Each row of a before or after table is a point. The points were changed in one or more steps. Then noise was added and the rows were shuffled. The steps act on columns, c1 being the first. What was done? A step turns or swaps two columns, mirrors them in a line or flattens them onto one, adds a multiple of one to another, or multiplies or shifts one. Angles are multiples of 10 degrees, from the lower column toward the higher: turns from -170 to 170, lines from 10 to 170 but not 90. Use the fewest steps. Two steps may share a column if one is a turn and the other turns, adds or multiplies; they go together, in the order done. Otherwise the lowest column goes first.

Before, 12 rows:
[[-1.1 -5.8]
 [ 7.1 -3.1]
 [-2.2 -0.3]
 [-2.1  0.8]
 [ 1.1  0.8]
 [ 7.5 -1.8]
 [-3.0 -6.1]
 [ 5.9  5.9]
 [ 2.3 -2.8]
 [ 8.0  4.9]
 [ 3.7  4.9]
 [ 8.4 -0.9]]
After:
[[-0.9 -0.7]
 [ 1.9  2.9]
 [ 3.2  5.9]
 [-0.4  0.2]
 [ 4.2  7.2]
 [-0.6 -1.5]
 [-3.2 -5.9]
 [ 4.5  7.1]
 [ 1.0  1.9]
 [ 0.8  1.5]
 [ 0.5  0.9]
 [-3.0 -4.7]]
Steps: flatten c1 and c2 onto the line at 60 degrees

Before (12 x 3):
[[-3.3  2.8 -1.5]
 [ 1.0 -9.2 -1.5]
 [ 4.7 -0.9 -1.2]
 [-5.2  4.6  1.6]
 [ 2.7 -4.5 -3.3]
 [-2.6  4.1 -0.2]
 [ 0.6  3.2  3.0]
 [-5.0  4.4 -5.1]
 [ 2.8 -6.6  1.7]
 [ 7.0 -8.1 -4.2]
 [ 0.3 -8.9  1.4]
 [ 1.9  0.8  1.2]]
After:
[[ 1.3 -2.8  3.9]
 [-2.7  8.6  1.9]
 [-3.3 -6.3  2.0]
 [ 4.1  2.4 -1.4]
 [ 0.4  7.3  2.2]
 [-2.1  8.9 -1.9]
 [-1.1 -4.6 -0.2]
 [ 4.0 10.1 -5.5]
 [-3.0 -5.8 -6.8]
 [-2.3 -3.9 -1.7]
 [ 0.9  5.4 -4.2]
 [ 2.1 -0.1  1.5]]
Steps: mirror c1 and c2 in the line at 10 degrees; multiply c3 by 1.3

Before (11 x 4):
[[ 6.5 -0.1 -0.4  2.9]
 [-3.1  4.4  0.7 -1.0]
 [ 1.8  6.7  4.4 -3.7]
 [ 2.4 -4.4  0.7  2.1]
 [ 6.9 -4.5  1.2  3.5]
 [ 2.1 -8.5  1.0  2.3]
 [-0.9 -1.8 -0.8  0.4]
 [-6.1  2.8  8.4 -7.3]
 [-3.2  0.4  4.3 -1.9]
 [ 9.4  1.5  2.6  8.9]
 [-2.8  3.9  4.9  0.6]]
After, 11 rows:
[[-3.4  5.1 -0.9 -4.7]
 [-4.2  1.9 -2.7 -3.8]
 [ 6.1 -3.1  2.5 -2.6]
 [ 1.8 -3.6  1.8 -1.3]
 [ 8.2  3.2  7.6 -5.4]
 [-7.2  4.1 -9.5 -5.3]
 [-1.6 -1.6  0.5  0.6]
 [ 1.4 -8.2  1.6 -1.5]
 [-3.8  4.6 -1.3  0.2]
 [ 5.4  0.4  2.8 -0.9]
 [ 0.6  7.3 -4.9 -2.9]]
Steps: shift c1 by -1.0; turn c3 and c4 by -110 degrees; add -0.3 times c4 to c2

Before, 14 rows:
[[ 0.4 -3.4  7.3 -0.5 -0.4 -6.7]
 [ 6.2 -3.7  7.2 -1.7  5.7  3.4]
 [ 0.3  3.3 -4.6  3.8 -3.6  0.3]
 [-2.6 -2.3  2.2 11.7  0.3 -1.8]
 [ 1.0  5.1 -1.8  6.4 -1.4 -2.7]
 [ 0.1 -3.7 -4.4  0.3  2.8 -4.2]
 [-3.1 -4.8 -5.1  1.0  6.4 -3.2]
 [ 6.4 -7.1  6.3  8.4  0.2  4.2]
 [ 7.9  6.3  6.5  7.2  1.5 -4.6]
 [ 6.7  4.9 -2.1 -1.1  1.2  3.6]
 [ 9.3 -3.2 -3.2  0.1  1.8 -1.0]
 [ 1.6 -5.1  5.7  7.1  1.3 -6.1]
 [ 9.9 -2.3 -4.9 -1.5  2.8 -4.8]
 [ 3.0 -4.4  1.9 -1.8  4.3 -2.0]]
After, 14 rows:
[[ 1.1  5.5 -1.8  6.4 -1.2  2.2]
 [ 0.7 -5.0  7.2 -1.9 -0.8 -0.7]
 [ 3.3  0.4 -2.4 -1.3 -2.9  6.3]
 [ 3.8 -7.3  6.5  8.2 -3.1 -2.5]
 [-1.4 -0.2  2.5 11.9  1.2 -3.0]
 [-1.6  1.0 -4.3  0.2  0.9 -5.5]
 [-0.4 -1.3  1.7 -2.0  0.3 -4.9]
 [ 2.0  1.7 -4.5  3.4 -1.5  2.7]
 [ 4.5 -1.4 -3.4  0.1 -3.8 -3.0]
 [-5.2 -0.8 -4.9  0.9  4.1 -5.6]
 [ 4.4  1.9 -4.6 -1.5 -3.7 -4.8]
 [ 0.5  2.9  7.1 -0.1 -0.5 -6.7]
 [ 0.5  1.6  5.7  7.1 -0.2 -8.1]
 [ 4.0  7.9  6.4  7.0 -3.2  2.3]]
Steps: flatten c1 and c5 onto the line at 140 degrees; turn c2 and c6 by 50 degrees
